Each row of a before or after table is a point. One or more steps were done to the points. Then noise was added and the rows were shuffled. The steps act on columns, c1 being the first. What was done? A step turns or swaps two columns, mirrors them in a line or flattens them onto one, adds a multiple of one to another, or multiplies or shifts one. Angles are multiples of 10 degrees, from the lower column toward the higher: turns from -170 to 170, lines from 10 to 170 but not 90. Use the fewest steps. Two steps may share a column if one is a turn and the other turns, adds or multiplies; they go together, in the order done. Otherwise the lowest column goes first.

Before (12 x 2):
[[ 55  41]
 [-16  31]
 [-38   1]
 [ -8  62]
 [ -7 -46]
 [-29  41]
 [ 44  -4]
 [-36 -33]
 [ 25  31]
 [ -8 -17]
 [ 48 -40]
 [ 57  45]]
After, 12 rows:
[[ 51  -3]
 [ 16  40]
 [-65  40]
 [  0 -32]
 [-70  63]
 [  6 -17]
 [ 89 -38]
 [ 38 -45]
 [ -6  31]
 [-40   2]
 [-46  31]
 [ 15  49]]
Steps: add -1 times c2 to c1

Before (9 x 6):
[[-17  26 -63 -67 -17  35]
 [ 38  -2  23 -16  61 -18]
 [-71  -6  -1  29 -61  19]
 [ 16 -30  38 -30  -2 -18]
 [ 44  12 -35 -26  -7   9]
 [  3   7 -26  -4  18  46]
 [-10 -44  55 -26  31   4]
 [-34  17 -37  -1 -95 105]
 [ 28 -91  10   7  51 -14]]
After:
[[-61  -3  25  21 -44 -21]
 [-47 -94   8  32 -39 -18]
 [-17 -33  42 -16   3 -21]
 [-42   6 -38  16  19  11]
 [ -7 -44  57 -40 -36   3]
 [ 90 -11  -2 -40  34  21]
 [ -7   2 -26  -4 -17  51]
 [ 19  21 -64 -82   7  35]
 [ 66  14 -33 -36  78 111]]
Steps: add 1 times c1 to c4; turn c1 and c5 by 160 degrees

Before, 12 rows:
[[ 21 -30 -63 -24 -14 -13  12  78  39  36  -1]
 [-62  45  47 -17 -16  -9  -6  78 -25  -3  -8]
 [-60   9  18 -75  80 -61  67   3 -60   8 -35]
 [ 25 -57 -20 -45  28   4  67 -14  39 -35  -2]
 [-33 -70  25  17 -26  15 -14 -40 -15  55  -2]
 [-22  29 -77 -71 -11 -65  39  50  -7   2  48]
 [ 16 -23  21 -49  18 -17  90 -41 -49  41   0]
 [ 46 -13 -32  37   2 -29 -33 -11  52  21 -15]
 [  4  -1 -74  27 -10 -59  68  39 -63 -54   5]
 [-80   0 -17   3 -45   2  33  -1  57  23 -62]
 [-79  25  32  19  46  51  61  48  -3 -14   9]
 [  8  46 -61  22  10  54 -44  23   7 -37 -29]]
After (12 x 11):
[[-60  10  20   5  21 -64  98   5 -43   7 -38]
 [-79   3 -18  -9 -58   3  -5   1  54  19 -58]
 [  8  44 -59  -3  35  59 -24  25   3 -29 -23]
 [-72  20  29  -1 -10  50  76  43  -3 -12   7]
 [ 23 -36 -66  -7 -20 -14   2  74  40  35  -5]
 [-63  42  42   3  -4 -17 -15  80 -25  -4  -5]
 [ 49 -17 -25  -9  21 -30 -28 -10  44  20 -13]
 [-12  35 -76   2 -38 -62  21  48   4   0  48]
 [-30 -72  23   0 -16  17 -25 -41 -16  55   7]
 [  1  -7 -78   8 -51 -60  51  37 -73 -53  10]
 [ 26 -55 -20 -18 -14   0  66 -13  47 -29  -1]
 [ 14 -21  24   9 -53 -14  82 -40 -40  36  -1]]
Steps: flatten c4 and c9 onto the line at 100 degrees; turn c5 and c7 by 40 degrees

Before, 14 rows:
[[  5 -21 -38   8  59  -1 -12 -16  10  26  21 -89 107 -12  -3  -1  52  87
  -47 -63]
 [ 94  -3 -17 -29   1  32 -31 -35 -53  46  63 -46  11 -10  16  17 -32   5
   34 -25]
 [ -9 -10  15 -46 -35  51  18 -67  49 -11  92  45 -23 -51 -62 -43 -45 -16
  -29  65]
 [ 22  41 -41  20  78 -21 -36  28   3 -13  35 -53  58 -12 -67 -40  50  46
    2 -23]
 [ 22  41  -3  23  82  11  19  15  -5 -35 -30 -93  36 -38  -1   2  38  50
  -18 -82]
 [ 46  -7  16  19  -9   8 -94 -62 -17 -35  13 -16  16  11  38  -8  -2   6
   32 -32]
 [-15 -38  21 -12 -19 -13  39 -35 -46 -20  86  63 -11 -22 -40 -35 -22  17
    0  14]
 [ 22 -34 -69 -14 -52   3   5 -64   4 -26  56  67 -16 -90 -66   2 -27   0
   -8  24]
 [ 49 -50 -25   6  -2  17 -54   9 -41   2  23 -47 -18  -6  41 -11  23 -32
  -21   7]
 [  6  49 -64  26  15 -27  15  10  10  -9  18 -84  48  15  30 -30   0  62
   -9 -29]
 [ 41  28 -40 -15  79  22 -13  17 -13 -33   0 -56  61   4  43  11  66 101
    4  -2]
 [ 80 -33  12  21 -46  15  12 -26  24  15  49  57 -18 -32 -52 -32 -31  40
  -35  28]
 [ 66 -37  -7  26 -10  40   5 -30 -24 -33  22 -24  60  27   0   8 -10 -41
   36  15]
 [-13 -20  20 -22 -69   0  27 -32  22  45  31  35 -10 -54 -63  -8   6  12
   37  52]]
After (14 x 20):
[[  47   31   16   19   -9    8  -95  -62   17  -35   11  -20   17   10
    38   -9   -3    6   -7  -31]
 [  42    2  -41  -15   79   23  -11   16   13  -34    0  -73   63    5
    44   12   65  100   29   -1]
 [   6   -9  -63   26   15  -27   16   10   -8   -9   18 -109   48   14
    30  -30    0   62   49  -29]
 [  81  -35   12   21  -46   15   12  -27  -25   16   49   75  -17  -32
   -52  -31  -30   38  -33   27]
 [ -13   38   21  -21  -69    1   27  -32  -22   45   32   46  -10  -55
   -63   -8    7   12  -20   52]
 [ -15    0   20  -12  -19  -11   40  -35   45  -21   86   82  -11  -22
   -39  -34  -24   18  -38   13]
 [  50  -22  -25    5   -1   17  -54   10   40    3   24  -61  -16   -5
    42  -10   23  -32  -50    6]
 [ -10  -29   14  -46  -35   52   19  -67  -48  -12   91   59  -22  -52
   -63  -43  -45  -16   -8   65]
 [  22    2  -42   22   78  -22  -37   28   -3  -14   34  -70   59  -11
   -67  -41   50   46   42  -22]
 [   6  -46  -39    8   59   -1  -12  -15  -10   26   20 -115  107  -13
    -3   -1   52   86  -21  -63]
 [  22  -17   -3   23   82   11   19   15    5  -35  -29 -120   36  -38
    -1    1   39   51   41  -82]
 [  95   35  -17  -30    2   33  -32  -35   52   47   63  -59   11  -10
    16   18  -31    5   -2  -25]
 [  67   37   -8   26  -10   39    5  -29   24  -32   22  -31   61   26
    -2    8  -11  -43  -36   15]
 [  23   -6  -67  -13  -52    3    5  -64   -5  -26   56   87  -18  -91
   -65    1  -27    1  -34   24]]
Steps: swap c2 and c19; multiply c9 by -1; multiply c12 by 1.3

Before (8 x 48):
[[  44   -7   17    5   13   35   -4  -16   16  -18  -39  -44   15   27
   -23  -24   32   17   -9   15   18    4  -52   31  -15   31   -3   49
    -3    4  -46   28   16   36   50   51   20  -16  -16   30  -31   75
     8   60  -43  -43  -22   22]
 [   0 -113   -1   29  -62   54   51   74  -27  -89   71   62    6  -75
     0   46   76 -103  -44    2   -2   28  -90  -21  -28    8  -14  -85
   -31   18  -12 -104   23   33   42  -34    5   53  -24 -104   70    5
   -56  -18  -78   29   93  -50]
 [  -9  -56  -17  -37   34   48  -13    3  -41    2    0   22  -19   36
   -16  -16   -2  -15   50   11    9   38   -7   25   12   20   58   40
   -27  -33  -44   18  -49   18   64  -28    2  -19  -29  -26    4   25
    31  -59  -65  -37   -7  -32]
 [ -23  -30  -83   83 -101   66   43    4   64   40    0   67  -45   66
     6   69  -24  -55   65  -68  -39   33  -58    8   18   30    1   11
   -42   42   60  -14  -48   16   -8  -12  -27   15    0  -20    6   20
    66   71   18   38   44  -19]
 [  33  -14  -17   17   16   13  -14   -6  -10  -15  -14   50   14    5
   -28  -38   31    2   -8  -39   -7    3   -4  -13    7    6   48   22
   -51  -22  -34    9  -15  -18   27   16   26  -33  -34    0    7   11
    34   44  -13  -16  -17  -14]
 [  29  -28    5    0    8   15   -5   10   -4  -19  -35   26   28   23
    18   34   10   70   21   -6    1  -21   11   39  -15   23   30   40
     0   -9  -27   48  -31   26   59  -22   25  -57  -29   29    7   39
    37   15   45   37    1  -19]
 [  35  -29   18  -23   58   -3  -32    1   11   29  -36  -15   -7  -30
    -9   -8   12   33   42   -4   51    1   -4  -25  -21  -53    7   35
   -25  -25  -33   24   14    1   15   60   27  -23    3   14  -47   48
   -12    3   -1  -21  -45   11]
 [  26   15    7    6   40   10  -27  -52   -6  -50   -6    8  -14  -29
   -11   16   -6   75   21    0   18   36  -14   -8   13    4  -12   57
    14  -37  -12   15  -16  -17   45   51  -15    5  -27   56    5  -39
     0   35    0   30  -44  -56]]
After:
[[  44   -8   18    7   12   35   -7  -14   15  -17  -38  -45   14   26
   -26  -25   31   15  -10   15   -9    4  -51   31  -15   28   -2   50
    -4    1  -92   28   16   39   48   51  -25  -17   11   34  -32   74
    10   59  -44  -42  -20   22]
 [   0 -112   -2   27  -64   53   53   76  -28  -89   69   60    4  -74
     0   45   75 -103  -44    2   -7   27  -91  -23  -31    9  -13  -89
   -29   16  -23 -106   24   40   44  -36    4   53    4 -104   73    4
   -54  -17  -79   30   93  -50]
 [  30  -26    5   -1   10   17   -6   10   -3  -17  -34   25   30   23
    20   36   11   70   20   -5  -22  -20   11   39  -16   22   30   41
     2  -12  -54   48  -29   40   60  -22  -14  -61   -5   27    6   40
    36   14   44   35    2  -19]
 [  26   15    7    6   39   10  -29  -50   -5  -50   -4    8  -13  -29
   -10   16   -8   74   24    0   22   37  -14  -10   16    3  -12   55
    13  -37  -23   15  -17    5   45   52  -12    2  -33   56    3  -40
     1   38    2   32  -42  -56]
 [ -22  -30  -82   84 -102   67   41    4   67   41   -1   67  -45   66
     7   68  -24  -55   62  -68    4   33  -63    7   19   29    2   10
   -43   43  123  -16  -45   14   -8  -13   46   13    9  -19    6   18
    67   71   18   38   44  -18]
 [  34  -12  -18   18   15   13  -14   -5  -11  -16  -16   50   14    6
   -27  -37   31    2   -5  -38  -27    4   -4  -13    7    7   48   26
   -51  -22  -65    9  -17    8   26   16   -4  -32  -37   -1    8   11
    33   45  -12  -16  -16  -16]
 [  34  -31   19  -22   58   -1  -32    0   12   28  -36  -14   -8  -29
   -10   -9   11   32   42   -5    2    4   -7  -23  -23  -52    5   34
   -25  -22  -66   25   12   -3   16   61  -57  -21    3   13  -47   47
   -12    4   -4  -22  -43   11]
 [  -7  -56  -18  -36   32   47  -13    1  -41    3    1   25  -17   36
   -17  -17    0  -16   51   11    3   37   -7   24   12   22   57   39
   -26  -32  -90   15  -48   32   62  -27  -10  -20   -9  -24    6   26
    32  -58  -65  -37   -6  -33]]
Steps: mirror c21 and c37 in the line at 150 degrees; multiply c31 by 2; turn c34 and c39 by 40 degrees

Before, 11 rows:
[[-21 -53 -46  21  22  29 -22 -28 -20  -9 -28 -15  13 -23 -15 -19  -4  -4
    7  -8  28  13  53  37   8  -9  29 -23   7   4 -40 -18 -19 -31  38  -5
  -19   5  37  11 -43 -16  43  21 -10 -32 -57  12 -31  -4 -40  21  36 -27
   -7 -19  -5 -49  -2   7  43  32  30  -9]
 [ -1  14 -36 -37 -29 -34   8  21  17  -8 -14   2 -21  47  -9  24  20  -7
   44 -21 -12 -36  33  -5  10  34  28 -14 -40  12 -46  48   7 -31   0 -29
  -14 -37 -15  22  -9 -13 -32  -7 -30  31   3   4 -22  41 -30   0 -29 -55
    2  38  -5 -47 -30 -33  29  31 -36 -31]
 [ -3  21   6 -31   7 -32 -23 -17  12 -39  -3  35 -46  -5  16  36  33  12
  -12  31 -30 -42 -12  12  12  32  36 -20 -40  62 -23 -14 -18 -12 -21 -18
   28 -26  24  15  40 -52 -23  38  24  25 -11  -2  29  44 -38 -16 -22  25
   25  37  -6 -51  46  44 -20 -26  18  28]
 [-33  32 -34  11  29  47  -8  47 -10 -18  19  -1 -41  52  33  26 -22  23
   19 -39  -5  -7   9 -15  34 -30 -29  27  36  22  21  29 -19  42  30  23
   18 -37 -10  66  39 -43 -11 -16 -24 -20 -10 -20  -6   6   9  -5  22 -46
   21  23  -2 -27 -18 -34  41 -49   3 -19]
 [ 34  24 -27   0 -18 -16 -39  43 -18  26  34  15 -12 -18   1  21  15  14
    1  35  -3  -7  18 -12  47 -26 -33 -11   7 -20   8 -22 -39  41  -5  18
   40 -15 -44  23  21  27 -10  -5  15 -47 -16 -23 -18  18  16 -16  20 -59
  -37  25 -23 -14  44 -25  17  -7 -14 -28]
 [-18 -44 -41 -26  23  18   2 -28  19   2 -29  -8 -36  -5   4   1 -48  10
   16  40  26 -45  49   1  14  19 -15 -26  22  -3  -4  20  21 -26 -37  41
  -13 -35  21  37  13 -17  26 -22  18  11   5  -7 -14   1  26  19 -32 -34
  -33  29  18  31  11  25  31  -2  -5  51]
 [ 29 -51 -26 -29   5 -23   4  26  42 -51 -22  29  15  -3 -13  40   0  22
  -12  43  48  -6 -18  21   8 -35  18 -28  24  11 -16   9  16  45   5   7
   16 -44 -20  23   9 -31 -36   3 -32  11   7  34   8 -11 -19  40  19  16
  -38 -11  10  25  23 -26 -43  16   2 -24]
 [ 27 -13  -1  40 -17 -28   1  37  51 -35  10 -17  16  24  11 -34  35  -6
   18  -8  28  28  -7 -36  53  11 -28  29 -36 -12  17  46  -1 -15 -43 -40
  -22 -17 -17  20 -13 -32 -33   5 -41 -25   5   4 -29  27  18  12   3  -2
  -34  12   9 -39  47 -34  -6   9 -32   8]
 [ -2  20  -5  31  -2  -6 -36 -10  52  18  27  -8  28  33 -24  48  -1  -7
    1 -41 -28 -12  -1  30 -14  34  -7  58 -12 -12 -12   4 -28  28  27 -27
   -7 -19  16  11   9  16 -14  52  -9 -19  21 -22  37  -4   7  36 -30 -38
   14 -28  12  34  46  42 -45  29 -36 -28]
 [  9 -47  11  -1  57 -26 -17   5 -13  27   1 -19  20 -20  18  28   4  14
   35  -3   4  36 -26  29  26  14  40   8  21  56  32  26 -11  -7 -14 -28
  -10  19  14  31 -44 -50  11  37   9   5 -34 -12 -20  27 -13  59 -34 -27
   21 -32  35  28 -18  19   1   6 -29 -22]
 [ 18  -2  -9   6  16   6  10  31  -5  -1   4   2 -43  15   2  24 -49  -4
   51 -24   1 -38  20  20  -9   9 -31  11 -19  -9 -30  20 -37  46   4  11
   -6  10 -18 -15 -35 -10  16  12  -4 -35  -2 -21  39  -7 -17  31  26 -41
   18  29   8  21 -35  15  35  27  37  -3]]
After (11 x 64):
[[-34  30 -35  13  32  45 -15  48 -12 -18  19  -1 -40  50  37  24 -20 -38
   21  27  -4  -8   7 -13  35 -28 -33  27  36  22  22  72 -18  43  32  24
   21 -39  -7  67  37 -46 -11 -16 -19 -22  -9 -20  -7   8   8  -4  25 -75
   22  23  -4 -26 -19  28  41 -49   3 -19]
 [-20 -55 -47  22  24  29 -34 -27 -21 -12 -27 -17  15 -22 -15 -17  -3  10
   10   1  29  15  55  36   7 -10  29 -24   9   3 -39 -44 -21 -34  38  -3
  -20   6  37  10 -41 -16  43  19 -10 -31 -58  12 -32  -3 -42  22  38   7
   -6 -18  -3 -47  -4   9  41  30  28  -8]
 [  0  15 -38 -37 -31 -34  15  20  17  -5 -11   2 -23  47  -9  24  20 -13
   44  37 -15 -37  34  -7   8  35  30 -15 -41  11 -45 118   6 -28   1 -31
  -14 -39 -16  20 -10 -15 -32  -7 -31  32   5   1 -23  41 -30   1 -28 -67
    0  40  -3 -48 -28   5  29  30 -35 -31]
 [-15 -44 -43 -27  24  19   4 -28  19   3 -30  -7 -37  -5   6   1 -51   8
   20 -43  25 -45  47   3  15  19 -16 -27  25  -1  -3  50  20 -27 -36  40
  -16 -36  22  38  13 -18  25 -21  17   8   3  -6 -15   2  27  21 -32 -68
  -36  30  18  35   9 -23  31  -1  -5  51]
 [ 33  24 -27  -1 -19 -16 -61  43 -10  26  33  15 -13 -15   3  20  17 -23
    4  -7  -2  -8  18 -11  47 -26 -32 -13   8 -21   8 -55 -42  41  -3  21
   40 -14 -44  24  21  28  -7  -4  15 -48 -18 -26 -21  16  14 -17  18 -63
  -38  24 -24 -16  43 -38  20  -7 -12 -29]
 [ 30 -52 -26 -30   5 -23   5  25  41 -49 -21  27  13  -4 -13  43  -3 -38
  -13 -18  47  -7 -19  19  10 -35  15 -27  27  12 -15  22  14  45   3   7
   18 -42 -18  19   7 -32 -37   2 -32   9   4  34   7 -10 -16  39  16  21
  -38 -10  11  27  21 -43 -43  15   3 -26]
 [ -2  21  -5  33  -3  -6 -58 -12  50  18  25  -6  26  35 -25  48  -1  34
   -1  -3 -26 -14  -1  29 -13  35  -5  60 -13 -13 -11  10 -28  27  28 -26
  -10 -19  15  11   7  18 -15  52  -8 -19  21 -21  36  -7   8  36 -33  39
   15 -29  13  35  46  52 -43  29 -36 -28]
 [ -3  22   6 -30   4 -32 -39 -16  10 -38   1  35 -46  -5  16  36  31  17
  -11 -54 -30 -42 -13  13  12  34  37 -18 -43  61 -22 -35 -20 -13 -20 -20
   29 -27  22  17  40 -49 -24  38  24  22 -12  -3  29  44 -40 -14 -21  78
   26  39  -7 -50  45  -4 -21 -23  18  25]
 [ 18   2 -11   6  14   4  16  29  -4  -2   4   1 -43  14   3  23 -48  11
   51   6  -1 -39  20  20 -11  11 -33  12 -19  -9 -28  49 -40  49   1  13
   -9  10 -19 -18 -35 -12  15  12  -3 -36  -1 -20  40  -7 -17  28  26 -27
   17  29   7  22 -36  26  35  27  36  -3]
 [ 10 -47  15   0  58 -25 -27   3 -12  27   0 -18  21 -19  20  31   5   3
   35 -21   3  34 -27  31  26  15  41   6  20  55  32  64 -11  -6 -12 -28
  -11  18  14  31 -44 -49  11  37   9   8 -36 -16 -18  28 -15  57 -33  32
   24 -32  36  27 -21  16   0   7 -30 -21]
 [ 28  -6  -3  43 -18 -25   1  36  52 -38   7 -17  16  23  10 -33  36 -20
   18  31  31  28  -3 -36  54  13 -27  30 -37 -11  16 117  -1 -13 -46 -38
  -18 -20 -17  20 -12 -33 -35   3 -42 -25   5   5 -32  27  19  10   4   6
  -34  13  11 -38  47  -8  -4  11 -31   7]]
Steps: multiply c7 by 1.6; turn c18 and c60 by -140 degrees; turn c20 and c60 by -120 degrees; multiply c32 by 2.5; add 1.5 times c44 to c54

Before, 10 rows:
[[ -45   -4  -37  -40    7    4  -47  -12   50   40   73    6  -18  -43
    21   13   34  -27   26   22  -12   36  -41  -23   22  -20  -38    7
    -9   48  -46  -31   46  -27   56  -33  -25  -42    2   41   42   -9
   -54  -16   35   18   -2  -20   28  -23   22   37  -14   51  -37   -8
    15    2   14   52   -7    9   -9   42]
 [  -7   22  -15  -45   83  -88   59   30  -19  -56  -22  -79   85  -12
    -2   40  -24  -10  -57   77   46  -17  -22  -29   76   13   56  -27
    14   27  -68  -43   -9   44    2   -4  -63    8    9   41   60   98
    38  -63   34  -55  -27   -1   16  -73   24   54  -45   -3   -6  -34
    48  -37  -12   -7   66   20   48   -4]
 [  15   11   30   20   25  -21   44   21  -27  -12  -12  -72   49   33
     9   49  -23  -10  -79   23   -1  -51   31  -24   41   53   15   12
    59  -39  -41  -39  -44  100   27   -4  -11   15   81    3   47  111
    44  -84   34  -49   -2   54  -25  -70   34    7   16   27  -64  -86
    28   10   30  -47   53   -5  -23  -67]
 [ -40  -14   12   19   19   11  -39  -10   13    4   45   18  -24  -25
   -48  -20   23  -42   40   24  -33   55  -17  -43  -19  -16  -25   16
     3   68   14  -15   33  -16    4   10   -8  -59   -2   35   37    6
   -49  -30   22   57   -7  -44    4  -32   -1  -24   27    9   35    3
     6   11   35   30  -29   51    4   37]
 [  20  -63   80   54   15   54   43  -35  -20  -31   33   12   22    6
   103  -43   13   84  -56  -23  -43  -51  -25   35  -26   35  -29   72
    53  -41  -26  -15   15   32   11   64   -8   32   35  -62  -22   45
    31  -11  -17  -16  111  -36    7  -32  -24 -105   20  -24  -19 -101
    37   72  -56  -37    1  -43 -103   -5]
 [ -69  -77   13  -30   26   57  -30   -7    6   32    4   46  -18  -42
   -19  -18    7   15  -21   -5  -43   18 -105  -38  -12  -17  -65   22
   -14   49    7   13   71    8   49   36  -86  -64   15   13   13   33
    12   12    0    7   47  -34   24  -10  -33   10  -57  -48   -4   -9
    -2   14   -1   55  -22   23   39   36]
 [ -11   -6    6    9   51  -30  -19   18   12   72   29  -36  -60  -56
    12   37  -39  -44    9   59  -40   15   33  -79   38  -38  -12    9
   -36    5  -23    0   71  -36   10   -6   48  -25   38   17   50    4
   -48   11   19   44   27    0   23  -20  -11  -14   26   37    8  -14
    26   -4   23   75  -20   46  -14   84]
 [ -30  -65  -12  -11  -19   29  -14  -21   14   19   10   21  -24  -45
    31  -25   24   20   -3  -27  -82   29  -58   14  -29   29  -85   43
   -25    9   19   20   20  -32    3   87  -64    0   71   24  -24   37
    14    5   -9   -4   41  -72   22  -50  -48   43  -58  -59   37  -44
    -4   37  -48   -5  -46   30  -11   23]
 [ -42   -7  -24  -27   23  -16    2  -58   19   20   36  -14  -42  -71
    14   -7  -45  -43    1   44   39   40  -10  -80  -10  -10  -44   66
   -10   40   21   13   66   -7   -5  -25  -28  -38   50  100    8   -2
   -11   -1   41   45  -29  -13   16  -20    7    2  -22   51  -16  -39
    -6    4   12   37   11   28   16   54]
 [   9  -28   69   31   53   31   36    3  -66  -68  -41  -30   60   53
    84   47   17   23  -76   52   -9  -39   45  -18   35   76   18    5
    69  -41   22  -34  -32   53   22  -15   12   38   49  -19   25   21
    37  -51    7  -96   -6   16  -47  -33   40  -29   32   36  -69  -89
    43   40  -59  -24   43  -34  -79  -60]]
After (10 x 64):
[[  15   11   31   17   29  -19   44   43  -27  -12  -13  -75   48   31
     8   50  -22  -11  -78   22   -3  -50   -2  -23   45   52   19   14
    59  -39  -41  -37  -45  102   30   -5   -9    4   81    0   45  112
    43  -83  -80  -49   -2   56  -23  -71   34    5   18   27  -62  -85
    31    9   30   57   33   -4  -26   31]
 [ -31  -67   -9  -10  -20   29  -14  -38   14   20    7   17  -23  -43
    31  -25   22   23    0  -28  -80   31   54   13  -26   30  -84   42
   -25   10   17   20   21  -32    2   84  -65  -12   72   23  -24   37
    16    3   28   -3   44  -75   23  -51  -51   41  -58  -58   37  -45
    -4   36  -48  -28  -29   29  -11  -14]
 [  24  -63   85   54   15   55   44  -19  -22  -31   34   11   25    8
   103  -45   15   85  -55  -24  -45  -52   36   37  -26   31  -29   72
    56  -39  -27  -15   13   31   12   62  -11   22   37  -66  -22   44
    34  -13   23  -16  111  -38   10  -32  -26 -105   18  -25  -16 -101
    39   71  -57   16  -16  -42 -101   17]
 [  -4   25  -17  -45   82  -87   59   49  -19  -54  -23  -79   88  -12
    -1   40  -26  -12  -59   75   46  -17   22  -26   76   10   58  -28
    17   28  -67  -42   -8   46    1   -4  -65   -2    9   42   58   96
    37  -60  -47  -57  -27    0   18  -75   22   54  -47  -11   -7  -33
    48  -36  -15   -3   43   19   47  -23]
 [ -47   -7  -38  -40    9    6  -50   -9   52   40   73    6  -19  -44
    23   14   35  -26   25   22  -13   39   10  -23   23  -17  -37   11
    -9   49  -46  -30   47  -28   57  -33  -24  -52    2   41   41  -10
   -57  -13  -28   18    1  -19   30  -23   24   37  -13   53  -39   -9
    15    0   16  -67  -10    8   -6  -63]
 [ -10   -9    6   11   46  -32  -18    0   14   72   29  -38  -60  -57
     9   36  -42  -45    8   57  -39   17  -67  -79   41  -37  -11    9
   -37    7  -25   -2   71  -35    8   -5   48  -35   39   17   49    4
   -49    9   14   42   27    3   21  -18  -11  -14   25   37    9  -15
    27   -3   21  -48   -1   46  -16  -86]
 [ -71  -77   14  -28   26   58  -32  -17    8   33    4   46  -19  -41
   -18  -18    6   18  -21   -3  -43   17   63  -40  -13  -17  -65   24
   -18   50    6   16   72    5   49   36  -85  -74   17   13   16   34
    14   12   22    8   45  -34   24  -10  -31    7  -59  -49   -1  -11
    -1   14   -2 -100  -11   20   39  -32]
 [ -42   -5  -26  -30   21  -17    2  -28   19   17   32  -13  -43  -73
    12   -6  -46  -42    0   44   35   42  -10  -76   -8  -10  -42   66
   -10   37   18   14   65   -9   -6  -21  -27  -49   47  100    5   -3
    -9    0  -29   42  -30  -11   14  -19    8    6  -20   49  -17  -39
    -8    3   13  -38  -24   30   17  -80]
 [   9  -29   70   29   51   30   38   23  -64  -69  -43  -30   61   49
    81   46   17   22  -77   53   -8  -38  -28  -17   36   78   19    5
    71  -42   22  -35  -34   52   20  -14   12   27   52  -21   27   20
    36  -51  -41  -95   -7   14  -47  -34   38  -29   33   35  -71  -89
    45   41  -57   42   19  -34  -80   48]
 [ -36  -16   10   20   20   11  -39  -21   11    2   47   16  -23  -22
   -49  -20   24  -44   39   26  -32   54    3  -42  -20  -16  -24   17
     3   69   14  -18   35  -21    3    8   -9  -68   -5   34   38    3
   -50  -31  -13   53   -7  -43    1  -36   -1  -20   25    9   36    1
     4   12   33  -35  -18   54    3  -52]]
Steps: flatten c8 and c61 onto the line at 40 degrees; turn c23 and c60 by 150 degrees; shift c38 by -10; multiply c45 by 1.6; turn c45 and c64 by -150 degrees
